Each row is a point. The window is the flat piece filled in between its corners: a triangle in 3 columns, a solid with four corners in 4, and so on. A path goes straight from each point to the next, and from the last back to the first. List the points from which the path goes on through the window.

Window (4 x 4):
|  .16 | -.29 | -.29 |  .23 |
| -.45 |  .38 | -.14 | -.19 |
|  .14 | -.67 |  .08 |  .27 |
| -.12 |  .60 |  .02 | -.24 |
Path:
(1): | -.17 |  .19 |  .01 |  .49 |
(2): |  .16 | -.21 |  .14 |  .65 |
(3): |  .14 | -.37 | -.12 | -.21 |
(4): |  .10 | -.56 |  .04 |  .01 |
(5): |  .08 | -.43 | -.01 |  .41 |
(6): |  .13 |  .17 | -.07 |  .43 |
(7): |  .26 | -.65 | -.15 | -.29 |
(8): |  .09 | -.39 |  .02 | -.11 |
(9): | -.10 | -.37 |  .00 |  .52 |
(10): |  .05 | -.21 |  .00 |  .61 |
(11): |  .11 | -.59 |  .07 | -.40 |
(12): | -.32 |  .51 | -.34 | -.48 |
(13): | -.50 |  .55 |  .10 |  .28 |
(14): | -.22 |  .44 |  .05 |  .07 |
(15): | -.04 |  .39 | -.16 | -.46 |
(16): | -.01 | -.47 | -.10 | -.22 |
Through the window after points: 4, 8, 10, 14, 16

Window, 6 rows:
|  .11 | -.34 | -.74 |  .25 |  .10 |  .10 |
|  .00 | -.22 | -.46 |  .32 |  .77 | -.06 |
|  .01 | -.39 |  .35 | -.32 | -.19 | -.13 |
|  .00 |  .09 |  .07 |  .45 | -.74 | -.01 |
| -.18 |  .14 | -.61 | -.14 | -.01 |  .09 |
|  .26 |  .05 |  .20 | -.93 |  .24 |  .47 |
Path:
(1): | -.10 | -.56 |  .15 |  .22 |  .12 |  .66 |
(2): | -.14 | -.37 | -.07 |  .00 | -.11 |  .31 |
(3): |  .38 |  .22 | -.30 | -.11 | -.42 | -.41 |
(4): |  .34 |  .10 | -.21 | -.31 |  .37 | -.08 |
(5): | -.20 | -.14 | -.28 | -.16 |  .15 |  .35 |
(6): | -.27 | -.18 | -.09 |  .42 | -.33 |  .55 |
(7): |  .05 |  .03 | -.52 |  .13 | -.19 | -.25 |
(8): |  .07 | -.19 | -.21 | -.10 |  .19 | -.22 |
Through the window after points: 4, 8

Window, 8 rows:
|  .29 |  .15 | -.35 |  .47 |  .35 | -.01 | -.78 | -.24 |
|  .16 | -.15 |  .24 | -.02 | -.66 | -.44 | -.36 | -.44 |
|  .30 |  .67 |  .04 | -.03 | -.17 |  .42 |  .27 | -.22 |
| -.12 |  .67 | -.41 | -.65 | -.29 |  .23 |  .06 | -.16 |
|  .47 |  .26 | -.10 | -.56 |  .03 |  .20 |  .24 |  .17 |
|  .01 | -.12 |  .01 | -.10 |  .24 |  .94 | -.04 | -.30 |
|  .36 | -.76 |  .15 |  .34 |  .10 | -.16 |  .71 |  .28 |
| -.35 |  .24 |  .11 | -.38 |  .18 | -.14 | -.73 | -.06 |
Path:
(1): |  .00 |  .23 | -.08 | -.21 | -.23 |  .48 | -.02 | -.02 |
(2): |  .44 |  .00 |  .30 | -.56 |  .23 | -.24 |  .33 | -.53 |
(3): |  .01 |  .13 | -.04 | -.21 |  .31 |  .16 |  .20 | -.24 |
(4): |  .13 | -.01 | -.02 | -.11 |  .07 |  .27 | -.23 |  .12 |
(5): |  .54 | -.44 |  .33 |  .32 | -.30 |  .46 | -.30 |  .43 |
(6): | -.06 |  .38 | -.19 | -.18 |  .41 | -.22 |  .24 | -.71 |
(7): |  .00 |  .12 | -.09 |  .07 |  .25 |  .23 | -.28 | -.43 |
(8): |  .06 |  .05 | -.18 |  .15 | -.12 |  .25 | -.57 | -.04 |
(9): |  .01 | -.21 | -.25 |  .00 | -.58 |  .33 | -.46 |  .30 |
(10): |  .31 |  .30 |  .06 |  .08 |  .81 | -.30 | -.12 | -.41 |
(11): |  .06 |  .05 | -.08 | -.41 |  .28 | -.08 |  .10 | -.52 |
(12): |  .06 |  .24 |  .18 | -.27 | -.35 |  .28 |  .01 |  .31 |
(13): |  .23 |  .33 | -.18 | -.27 | -.40 |  .41 | -.39 |  .10 |
(14): | -.12 |  .18 |  .11 | -.26 | -.01 | -.47 |  .18 | -.55 |
(15): |  .17 |  .05 | -.24 |  .09 |  .42 | -.21 | -.13 | -.45 |
(16): |  .28 |  .11 | -.21 |  .27 |  .06 |  .15 | -.52 |  .01 |
Through the window after points: 9, 13, 15

Window (9 x 9):
| -.45 |  .21 | -.14 | -.73 |  .62 | -.48 | -.53 | -.78 | -.41 |
| -.07 | -.46 |  .06 |  .75 |  .00 |  .14 |  .08 |  .53 |  .26 |
| -.03 | -.20 | -.14 |  .19 | -.09 |  .00 |  .02 | -.15 |  .69 |
|  .18 | -.43 |  .36 |  .32 | -.06 |  .20 |  .43 | -.06 |  .22 |
|  .20 | -.10 | -.39 | -.48 |  .24 |  .06 | -.40 | -.19 | -.27 |
|  .22 | -.29 |  .47 |  .30 | -.20 | -.03 | -.32 |  .10 |  .38 |
| -.20 |  .52 | -.40 | -.23 |  .01 |  .16 | -.52 | -.60 | -.70 |
|  .14 |  .15 |  .17 |  .12 | -.07 | -.08 |  .22 |  .40 |  .29 |
| -.36 | -.23 |  .18 | -.25 | -.14 |  .26 | -.11 |  .09 |  .19 |
Path:
(1): |  .18 | -.22 | -.03 |  .06 |  .28 |  .81 | -.18 | -.12 |  .43 |
(2): | -.01 | -.28 |  .34 |  .25 |  .49 |  .30 | -.17 | -.10 |  .32 |
(3): | -.11 | -.19 | -.15 | -.07 | -.44 | -.24 |  .03 |  .09 |  .36 |
(4): | -.23 | -.35 | -.13 | -.50 | -.28 | -.37 |  .38 |  .20 | -.23 |
(5): |  .28 |  .06 |  .27 |  .34 |  .48 |  .53 | -.53 | -.40 |  .15 |
(6): | -.02 |  .19 | -.02 | -.15 |  .36 |  .55 | -.33 | -.37 |  .00 |
(7): |  .10 | -.20 | -.23 | -.33 | -.19 | -.52 | -.13 | -.04 | -.09 |
(8): | -.25 | -.18 | -.05 |  .06 | -.33 | -.56 | -.13 |  .06 |  .16 |
(9): |  .31 | -.18 |  .31 |  .12 |  .17 |  .51 | -.27 | -.14 |  .39 |
(10): |  .00 |  .37 | -.20 | -.13 |  .34 |  .42 | -.42 | -.38 | -.32 |
(11): | -.26 |  .22 | -.34 | -.22 | -.29 | -.18 | -.37 | -.46 | -.56 |
(12): | -.24 | -.25 |  .00 |  .26 | -.26 | -.74 | -.11 |  .13 | -.15 |
Through the window after points: 8, 10

Window:
| -.20 | -.05 | -.18 | -.30 |  .29 |  .31 |  .53 | -.27 |  .38 | -.27 |  .22 |
| -.08 |  .15 | -.29 | -.21 | -.02 | -.22 |  .39 | -.10 | -.06 |  .28 |  .22 |
| -.94 | -.75 | -.40 |  .32 | -.04 |  .27 | -.28 |  .40 | -.26 |  .53 | -.46 |
| -.25 | -.63 | -.52 |  .27 |  .44 |  .20 | -.56 |  .50 | -.42 |  .42 | -.71 |
| -.03 | -.14 |  .02 | -.38 | -.16 | -.29 |  .04 | -.52 |  .12 | -.12 | -.25 |
| -.87 | -.32 | -.30 | -.15 |  .28 |  .40 | -.76 |  .27 | -.51 |  .38 |  .29 |
| -.19 | -.52 | -.23 | -.49 |  .39 | -.32 |  .35 |  .13 |  .66 |  .00 |  .35 |
|  .07 |  .38 |  .25 |  .16 | -.19 | -.42 |  .07 | -.06 |  .30 | -.37 | -.12 |
|  .35 | -.20 |  .13 | -.17 | -.46 |  .07 | -.02 |  .34 |  .07 | -.03 | -.29 |
|  .17 | -.10 |  .65 | -.08 |  .06 | -.26 |  .39 | -.06 | -.01 |  .01 | -.27 |
|  .11 | -.19 |  .01 |  .07 |  .04 |  .00 |  .10 | -.44 |  .39 |  .15 |  .47 |
Path:
(1): | -.14 |  .04 | -.08 | -.11 |  .22 |  .10 | -.05 |  .04 |  .12 |  .29 | -.15 |
(2): | -.28 | -.15 | -.18 |  .01 | -.01 | -.01 | -.21 |  .15 |  .16 |  .30 | -.33 |
(3): | -.27 | -.68 | -.42 | -.04 |  .09 |  .29 | -.02 |  .21 | -.42 | -.19 |  .13 |
(4): |  .01 | -.51 | -.14 |  .10 |  .00 | -.14 |  .17 |  .01 |  .07 | -.19 | -.10 |
(5): |  .01 |  .10 |  .01 | -.24 |  .31 | -.12 |  .06 |  .01 |  .25 |  .44 | -.43 |
(6): | -.08 | -.05 |  .03 | -.25 | -.03 |  .00 |  .05 | -.31 |  .38 |  .37 |  .03 |
(7): | -.15 | -.38 | -.15 | -.06 |  .10 | -.10 |  .08 | -.10 |  .06 | -.14 |  .03 |
(8): |  .01 | -.67 | -.13 | -.07 |  .02 | -.05 |  .37 | -.16 | -.31 | -.38 |  .40 |
(9): | -.06 | -.03 |  .17 | -.03 |  .19 | -.09 | -.05 |  .05 |  .32 |  .37 | -.29 |
(10): | -.26 | -.10 |  .27 | -.19 | -.13 | -.05 | -.07 |  .07 |  .33 |  .57 | -.23 |
(11): | -.39 | -.39 | -.32 |  .24 |  .20 |  .04 | -.07 |  .13 | -.46 | -.35 | -.02 |
(12): | -.12 | -.44 | -.31 |  .09 | -.28 | -.27 |  .39 |  .14 | -.10 | -.13 |  .30 |
Through the window after points: 6, 8, 10

Window:
| -.37 | -.51 |  .10 |  .00 |  .46 | -.39 | -.16 |  .16 |  .08 |  .56 |  .15 | -.28 |
| -.09 | -.11 | -.20 |  .59 | -.18 | -.01 | -.04 | -.06 |  .39 | -.64 |  .22 |  .69 |
|  .41 | -.31 | -.01 |  .38 |  .24 |  .05 | -.35 | -.81 |  .37 | -.22 | -.02 |  .48 |
| -.04 | -.45 | -.15 | -.33 |  .15 | -.50 | -.45 |  .20 | -.33 |  .20 |  .32 | -.05 |
|  .28 |  .37 |  .29 | -.48 |  .50 |  .05 | -.55 | -.57 |  .75 |  .13 |  .27 | -.01 |
| -.34 |  .08 |  .10 |  .07 |  .26 | -.47 | -.33 | -.14 | -.39 |  .48 |  .19 |  .03 |
|  .44 | -.01 |  .12 |  .52 | -.74 |  .30 |  .28 | -.02 |  .23 | -.54 | -.09 |  .31 |
| -.19 | -.26 |  .32 |  .09 | -.31 |  .13 | -.23 |  .02 |  .08 | -.35 | -.30 |  .49 |
|  .03 | -.08 | -.48 |  .31 | -.32 | -.12 |  .01 | -.19 |  .33 | -.32 | -.45 |  .46 |
| -.49 | -.35 |  .18 | -.19 | -.26 | -.55 | -.58 | -.13 |  .03 |  .51 |  .38 | -.38 |
|  .09 |  .08 | -.08 |  .38 | -.43 |  .65 | -.52 |  .05 |  .24 | -.29 | -.06 |  .01 |
| -.21 | -.08 | -.05 |  .04 | -.29 |  .39 |  .03 | -.33 |  .02 | -.53 |  .05 | -.11 |
Path:
(1): |  .06 | -.36 |  .24 | -.05 | -.38 |  .61 |  .27 | -.03 | -.06 |  .04 |  .16 |  .60 |
(2): |  .11 |  .05 | -.21 |  .58 |  .06 | -.72 | -.57 | -.18 |  .41 | -.36 | -.12 | -.08 |
(3): | -.20 |  .29 |  .47 |  .09 |  .10 |  .00 | -.39 | -.28 |  .04 | -.70 |  .05 | -.12 |
(4): |  .49 | -.34 | -.37 | -.34 |  .08 | -.10 | -.26 | -.15 |  .59 |  .75 |  .28 |  .35 |
(5): | -.35 | -.33 | -.15 |  .08 | -.25 |  .03 | -.22 | -.20 |  .10 |  .18 |  .29 |  .36 |
(6): |  .21 |  .50 |  .13 |  .27 |  .45 | -.62 | -.21 | -.05 | -.27 | -.17 | -.44 | -.21 |
(7): |  .01 | -.23 |  .07 |  .31 |  .01 | -.70 | -.37 |  .08 | -.25 | -.22 | -.29 | -.36 |
(8): | -.34 | -.27 | -.05 |  .00 | -.27 |  .36 | -.11 | -.17 |  .28 |  .21 |  .33 |  .60 |
(9): | -.09 | -.38 | -.17 | -.27 |  .11 |  .17 | -.11 | -.03 |  .43 |  .56 |  .11 |  .42 |
(10): |  .06 |  .06 |  .16 |  .22 | -.11 | -.07 | -.31 | -.32 |  .20 | -.50 | -.14 |  .16 |
(11): |  .06 | -.15 |  .13 |  .24 |  .04 | -.07 | -.36 | -.01 |  .26 | -.43 | -.23 |  .11 |
(12): | -.14 |  .00 | -.31 |  .35 | -.43 |  .27 | -.17 | -.18 |  .18 | -.02 |  .33 |  .36 |
Through the window after points: 3, 5, 9, 11

Window:
|  .37 |  .19 |  .30 | -.53 |  .18 |  .48 | -.50 | -.04 | -.16 |  .31 |  .03 |  .47 |
|  .18 | -.09 | -.05 |  .06 |  .26 | -.17 |  .26 |  .21 | -.49 |  .37 |  .45 |  .22 |
| -.39 |  .23 | -.54 | -.29 |  .45 |  .13 |  .07 | -.33 | -.18 | -.23 | -.43 | -.30 |
|  .40 |  .01 | -.33 |  .03 | -.08 |  .21 | -.34 |  .31 | -.10 | -.04 |  .15 |  .49 |
| -.38 |  .58 |  .04 |  .15 | -.14 | -.22 |  .14 | -.45 | -.13 | -.07 |  .28 | -.52 |
|  .18 |  .15 |  .30 | -.29 |  .37 |  .16 | -.03 | -.19 |  .13 | -.15 |  .38 |  .17 |
| -.36 | -.08 |  .19 |  .20 |  .18 |  .29 |  .17 | -.24 | -.21 |  .02 | -.09 |  .15 |
|  .00 | -.12 | -.26 | -.05 |  .13 |  .08 | -.23 | -.25 |  .07 |  .35 |  .35 |  .10 |
| -.10 | -.34 | -.13 | -.06 | -.17 |  .30 |  .09 | -.23 | -.24 | -.03 |  .05 | -.25 |
|  .17 | -.17 | -.03 |  .14 | -.18 | -.06 |  .11 |  .02 |  .29 |  .14 | -.08 | -.12 |
| -.16 | -.03 |  .03 | -.18 | -.01 |  .21 | -.94 |  .01 |  .04 | -.36 | -.44 | -.26 |
|  .10 |  .27 |  .42 |  .26 |  .56 |  .54 |  .45 | -.64 |  .21 |  .32 |  .50 | -.60 |
Path:
(1): | -.02 |  .17 | -.26 | -.01 |  .25 |  .11 |  .01 | -.43 | -.17 | -.16 | -.30 | -.04 |
(2): |  .23 | -.07 | -.01 |  .35 |  .08 | -.16 |  .07 | -.47 |  .07 | -.10 |  .09 | -.12 |
(3): | -.41 |  .13 | -.02 | -.47 |  .22 |  .39 |  .04 |  .38 | -.30 |  .17 |  .41 | -.06 |
(4): | -.34 |  .05 |  .08 | -.49 |  .08 |  .20 | -.17 |  .38 | -.09 |  .12 |  .35 | -.35 |
(5): |  .11 |  .28 |  .01 |  .54 | -.02 | -.06 |  .07 | -.74 | -.11 | -.23 | -.31 |  .02 |
(6): |  .04 |  .10 |  .07 | -.05 |  .13 |  .08 | -.23 | -.45 | -.15 | -.05 |  .05 | -.17 |
(7): | -.16 | -.06 |  .03 | -.12 |  .18 |  .21 | -.09 |  .13 |  .02 |  .06 | -.04 | -.10 |
(8): | -.12 |  .10 | -.13 |  .00 |  .14 |  .24 |  .02 | -.04 | -.01 |  .11 |  .18 | -.14 |
(9): |  .31 | -.16 |  .03 |  .16 |  .07 | -.07 | -.01 | -.25 | -.25 | -.12 |  .11 |  .05 |
(10): |  .50 | -.01 |  .30 |  .05 |  .16 | -.17 | -.16 | -.33 | -.12 | -.08 |  .25 |  .41 |
(11): | -.30 |  .05 |  .01 | -.08 |  .08 |  .55 |  .06 |  .03 |  .04 |  .25 |  .19 | -.32 |
(12): | -.48 |  .03 |  .00 | -.21 | -.01 |  .61 |  .03 | -.03 | -.07 |  .19 |  .26 | -.26 |
(13): |  .40 | -.13 | -.11 | -.01 |  .16 | -.12 | -.07 | -.40 | -.22 | -.15 | -.22 |  .07 |
(14): |  .11 |  .02 | -.03 | -.02 |  .22 |  .09 | -.02 | -.40 | -.20 |  .10 |  .13 | -.08 |
(15): | -.25 |  .31 | -.10 |  .06 |  .00 |  .05 |  .15 |  .17 | -.03 |  .03 |  .25 | -.14 |
(16): | -.48 |  .02 | -.12 | -.36 |  .34 |  .25 |  .04 |  .12 |  .06 |  .08 |  .16 | -.39 |
Through the window after points: 12, 14, 16

Window (14 x 14):
|  .50 |  .06 | -.16 | -.33 |  .25 | -.19 | -.08 | -.13 |  .65 |  .16 |  .33 |  .07 | -.10 |  .09 |
| -.04 | -.04 |  .36 | -.03 | -.15 |  .16 |  .08 |  .19 | -.43 | -.08 | -.52 | -.25 | -.26 |  .02 |
| -.30 | -.34 |  .21 | -.15 |  .14 |  .27 | -.08 |  .06 | -.29 |  .08 |  .24 | -.06 | -.11 |  .11 |
| -.27 |  .11 |  .09 |  .17 | -.10 |  .20 |  .25 | -.19 | -.69 | -.17 | -.08 | -.41 | -.18 | -.50 |
|  .06 |  .21 | -.20 | -.43 |  .09 |  .33 | -.10 |  .25 |  .23 |  .16 |  .06 | -.23 |  .38 |  .17 |
|  .21 | -.26 | -.12 | -.24 | -.04 |  .03 | -.13 |  .23 | -.23 | -.22 | -.10 |  .12 |  .40 | -.14 |
| -.41 |  .45 |  .00 |  .50 | -.05 |  .03 |  .19 | -.02 | -.94 | -.20 | -.17 |  .09 | -.35 |  .05 |
| -.02 |  .10 | -.09 | -.43 |  .08 | -.07 | -.04 | -.56 |  .23 |  .23 | -.10 |  .16 |  .23 |  .20 |
|  .15 |  .23 |  .36 |  .15 |  .17 |  .37 |  .23 | -.44 |  .60 |  .11 |  .27 |  .42 |  .11 |  .08 |
| -.19 |  .20 |  .45 |  .00 |  .19 |  .14 |  .07 | -.11 | -.65 | -.60 | -.02 | -.30 | -.07 |  .09 |
|  .35 |  .00 |  .18 |  .45 |  .36 |  .27 | -.04 | -.59 |  .24 |  .25 |  .18 | -.09 |  .17 |  .35 |
|  .02 |  .31 |  .58 |  .24 | -.29 |  .08 |  .22 | -.22 | -.82 |  .07 |  .23 | -.12 | -.09 |  .06 |
| -.39 | -.02 |  .10 |  .21 | -.47 | -.07 |  .16 |  .02 | -.37 | -.36 | -.02 | -.34 | -.02 |  .14 |
|  .30 | -.16 | -.31 | -.44 |  .23 |  .04 |  .56 | -.03 |  .25 |  .11 |  .05 |  .04 |  .23 |  .28 |
Path:
(1): |  .14 | -.10 |  .01 |  .10 | -.16 |  .38 |  .01 | -.05 | -.52 | -.22 | -.04 |  .13 | -.26 |  .13 |
(2): |  .28 |  .05 |  .10 | -.23 | -.19 |  .44 |  .14 | -.46 | -.07 |  .03 |  .18 |  .25 | -.15 |  .23 |
(3): |  .06 | -.07 | -.08 | -.21 |  .41 | -.11 |  .15 |  .06 |  .14 |  .10 | -.02 | -.09 |  .26 |  .05 |
(4): | -.20 |  .10 |  .34 | -.02 |  .01 | -.35 |  .05 | -.14 | -.19 |  .26 | -.34 | -.11 |  .21 | -.08 |
(5): |  .08 |  .09 | -.14 | -.15 | -.07 |  .56 |  .14 | -.03 | -.34 | -.36 |  .38 |  .01 | -.16 |  .13 |
(6): |  .09 |  .06 | -.06 | -.11 | -.15 |  .18 |  .07 | -.16 | -.07 |  .03 |  .10 | -.05 | -.14 |  .16 |
(7): | -.15 |  .15 |  .19 |  .14 |  .20 | -.05 |  .17 | -.12 | -.21 | -.09 |  .01 | -.13 |  .00 |  .06 |
(8): | -.55 |  .42 |  .10 |  .12 |  .16 | -.29 |  .20 | -.06 | -.30 |  .03 | -.03 | -.25 |  .18 | -.10 |
Through the window after points: 8
